Every row gives one point. Any point is a mix of the corners, with weights that add up to 1. It lies inside the corners' shape when no weight is negative. Is each point inside? If not, which corners have a negative weight?

Corners:
(1): | 58 | 52 | 60 |
(2): | -20 |   4 | -22 |
(3): | -28 | -21 |   0 |
(4): | -27 |  20 |  14 |
Points:
| -18 |   5 | -17 | => inside
| 31 | 45 | 36 | => outside (3)
| -10 |  29 |  32 | => outside (2)
| -20 |  -4 |  17 | => outside (2)
| -9 |  0 | -6 | => outside (4)
| -38 | -13 |  -5 | => outside (1)
| -18 |  16 |  15 | => inside

Corners:
(1): |  18 |  14 | -67 |  35 |  25 | -32 |
(2): | -10 | -35 |  69 | -30 | -21 |   4 |
(3): |  45 |  57 | -72 |  30 |  20 |  -9 |
(4): | -25 | -25 |  44 |  22 |  21 |  35 |
(5): | -36 |  11 |  19 | -17 |  32 |  12 |
(6): |  -2 |  39 | -15 |  39 |  21 | -34 |
(7): | -11 |  32 | -34 |  -1 | -58 |  15 |
Points:
| -36 | -13 |  26 |  23 |   8 |  23 | => outside (2, 3)
| -12 |   8 |  14 |  10 |  11 |  -3 | => inside
|  20 |  27 | -26 |  14 |  10 |  -2 | => inside
| -16 |   2 |  15 |   6 |   4 |  -6 | => outside (3)
|  13 |  17 | -38 |  14 |   9 |   1 | => outside (6)
|  5 |  0 | -8 | 11 | 27 | 10 | => outside (6, 7)
| -14 | -25 |  39 |  -7 |  18 |  16 | => outside (6, 7)

Corners:
(1): |   1 |  37 | -10 | -23 | -21 | -42 |  -3 | -40 |  36 | -20 |  54 |
(2): |  24 |  43 |   5 |  10 | -29 | -46 |  43 | -23 | -45 |  43 | -15 |
(3): | -39 | -10 |  -6 | -15 |   0 |  47 | -13 |  66 |  -3 | -20 |  -9 |
(4): | -45 | -30 | -41 |  -2 | -26 |   7 | -17 | -38 |   5 |  34 |  -4 |
(5): | -18 |   1 | -72 | -53 | -12 | -26 | -53 |  11 |   3 | -26 |  -8 |
(6): | -11 |   0 | -12 | -17 |  54 |  -4 |  15 |  24 |  51 | -30 |  -6 |
(7): | -32 |   5 |   5 |  -9 |  16 | -10 |   4 | -26 | -81 | -40 | -15 |
(8): |   9 | -46 | -42 | -42 | -12 | -36 |  39 |  13 | -40 |  46 |   2 |
(9): |  43 |  -7 | -20 | -13 |   7 |   2 |   1 |  12 | -60 |  42 |   4 |
(10): | -15 | -37 |  -1 | -19 | -11 | -25 | -32 |   9 |  32 |  40 |  -7 |
(11): |   1 | -88 | -16 |  31 | -14 |  12 |  22 |  54 |  69 | -48 | -49 |
(12): | -11 |  11 | -32 |  15 |  -4 | -38 |  -9 |  36 |  18 |  24 |  45 |
Points:
| -17 |  -6 | -13 | -12 |   1 |  -2 |   0 |  13 |   0 |  -3 |  -3 | => inside
| -23 |  -9 | -32 | -32 |  -2 |  -3 | -17 | -16 | -19 |  22 |   5 | => outside (2, 11, 12)
|  -8 |  -6 | -23 |  -3 | -26 | -23 | -14 | -20 |  -5 |  18 |  -3 | => outside (3, 6, 8)
|  -5 | -42 | -17 |  -6 |   5 | -22 |   7 |   9 |  16 |  12 |   3 | => outside (2, 3, 5)
|  -8 | -10 | -32 |  -9 | -10 | -10 | -19 |  12 |  41 |  -1 |  17 | => outside (2, 7, 8)
|  -6 |  -7 |  -4 |   3 |  13 | -24 |  26 |  -1 |  32 |  -2 |  -2 | => outside (3, 5, 9)
|  -7 |  -5 | -34 | -25 |  -2 | -16 | -17 |   5 | -16 |  -6 |  -4 | => inside

Corners:
(1): | -30 | -18 | -38 |  18 |  -6 | -54 |  35 |  31 |   1 |   3 |  -1 | -40 | -31 | -39 |  28 |   5 | -23 |   9 |
(2): | -33 | -26 | -27 |  66 | -29 |   4 |  -2 |  49 |   7 | -19 | -13 |  -1 |  32 |  12 |  12 |  26 |  38 |  29 |
(3): |  37 | -32 | -15 |  31 | -25 | -39 |  36 | -55 | -32 |  28 | -23 | -18 |  -4 |   3 | -33 | -29 | -12 | -20 |
(4): |   9 | -47 | -31 |  -9 |  44 | -19 |  -1 | -63 |  10 |  38 |   7 | -34 | -27 |  -8 |  23 | -36 | -21 | -31 |
(5): |  23 |  20 |  -5 |  -6 |  12 |  -1 | -27 |  16 |  13 | -25 |  55 | -48 |  22 |   2 | -20 | -17 | -51 | -17 |
(6): |  27 |  21 | -32 | -34 |   4 |   6 |   9 | -15 | -17 | -40 | -31 | -11 | -45 |  23 |  46 |   9 | -15 |   5 |
(7): |  -9 | -16 |  35 | -28 | -28 | -25 | -45 |  34 |   6 | -12 | -22 |  20 |  68 |  10 | -32 |   4 |   0 |   3 |
(8): |  32 | -67 |  27 | -23 | -33 |  13 |   0 | -19 | -45 | -21 |  29 |  31 | -33 |  23 |   6 |   4 |  14 |  65 |
(9): |  12 |   1 |  -9 |  -5 | -27 |  27 | -52 |  42 | -27 |  36 | -24 |   8 | -18 | -31 |  -8 |  44 |  27 |   5 |
(10): | -19 |  -4 |   2 |  -3 |   3 |   6 | -33 | -42 | -26 |  13 |   7 |  13 |   2 | -48 | -22 | -10 |  23 |  47 |
(11): | -26 |  18 |  34 |  26 |  18 |  35 | -40 |  37 | -16 |  -6 |  37 | -57 | -21 | -22 |  15 |  13 |  -2 |  78 |
(12): | -24 | -11 | -16 |  14 | -19 |  20 |  44 |   9 |   0 |  19 | -32 |   2 |  22 | -55 |  29 |   7 | -27 |  -7 |
(13): |   7 |  32 | -46 | -84 |  38 | -10 |  32 | -60 | -12 |  -2 |  35 | -69 |  23 | -46 |   8 | -54 |  11 | -11 |
(14): |  43 | -17 |  19 | -38 |  38 | -68 | -34 | -15 |   9 | -15 |  35 | -64 | -21 |  20 |  91 |  33 | -84 |  24 |
(15): | -44 |  10 |  71 |  -1 |  31 | -65 |   7 |  15 | -57 | -15 |  20 |   0 |  55 | -36 |   4 |  30 | -10 |  -5 |
(16): |  40 | -10 |  26 |  39 |  53 | -22 |   8 |  10 |  -9 |  -3 | -50 |   5 |  23 |  17 |  16 |   9 | -56 |  21 |
(17): |  19 |   2 |  31 | -30 |   9 | -53 | -36 |  13 |  49 |  31 |  38 | -22 | -11 |  19 | -26 |  43 |  -5 | -24 |
(18): |  12 | -23 | -40 | -28 |  45 |  17 |   6 | -39 |  40 | -28 | -43 | -88 | -28 | -40 |  59 |  19 |  -8 | -36 |
(19): |   6 |  23 |  19 | -30 |  24 |   4 | -49 |  39 |  -3 |   5 |   2 |  -5 | -36 | -48 |  49 | -23 |  26 | -13 |
Points:
|  -8 |   5 | -12 | -18 |  21 |  -9 | -18 |   7 |   3 |  -9 |   7 | -41 | -11 | -26 |  49 |   5 | -19 |   4 | => outside (3, 8, 16, 17)
|   0 | -16 |   9 | -31 |   5 | -21 |   0 | -21 | -17 |  -2 |  13 | -19 | -14 | -20 |  24 |  -2 |  -3 |  14 | => outside (2, 5, 9, 16)
|  -5 |   4 |   1 | -19 |  12 |  -4 |  -5 | -12 |  -5 |   7 | -17 | -13 |  22 | -25 |  -5 |  -4 |  14 |  -8 | => outside (1, 5, 8, 14)
|   3 |  -5 |   4 |  -8 |  11 | -12 |  -9 |  -3 |  -8 |   5 |   9 | -26 |  -3 | -24 |   7 |  -3 | -11 |   7 | => outside (2, 6)
|   3 |  -8 |   5 |  -3 |  12 |  -8 |  -1 |  -7 | -11 | -10 |   3 | -18 |  15 | -12 |  19 |  -4 | -18 |   5 | => outside (1, 9, 17)
|  20 | -21 |   2 | -12 |   9 | -24 |   2 |  -5 | -15 |  -8 |   9 | -13 | -11 |   5 |  16 |   6 |  -6 |   3 | => outside (7, 10, 11, 12)
|  -8 |  -1 |  19 |  -1 |  14 |  -8 | -15 |  10 | -12 |  -6 |  13 | -29 |   0 | -16 |  15 |  12 | -10 |  23 | => inside
|  -7 |  -2 |   9 | -23 |  11 | -14 | -26 |   7 |  -7 |  -4 |  24 | -25 | -10 | -19 |  17 |  10 |   3 |  15 | => outside (3, 12, 16)
|   0 | -14 | -25 | -16 |  -1 | -10 |   7 | -25 | -12 | -10 |  -3 | -22 |  -1 | -21 |  14 |  -3 |  -6 |   3 | => outside (11, 16, 17, 19)
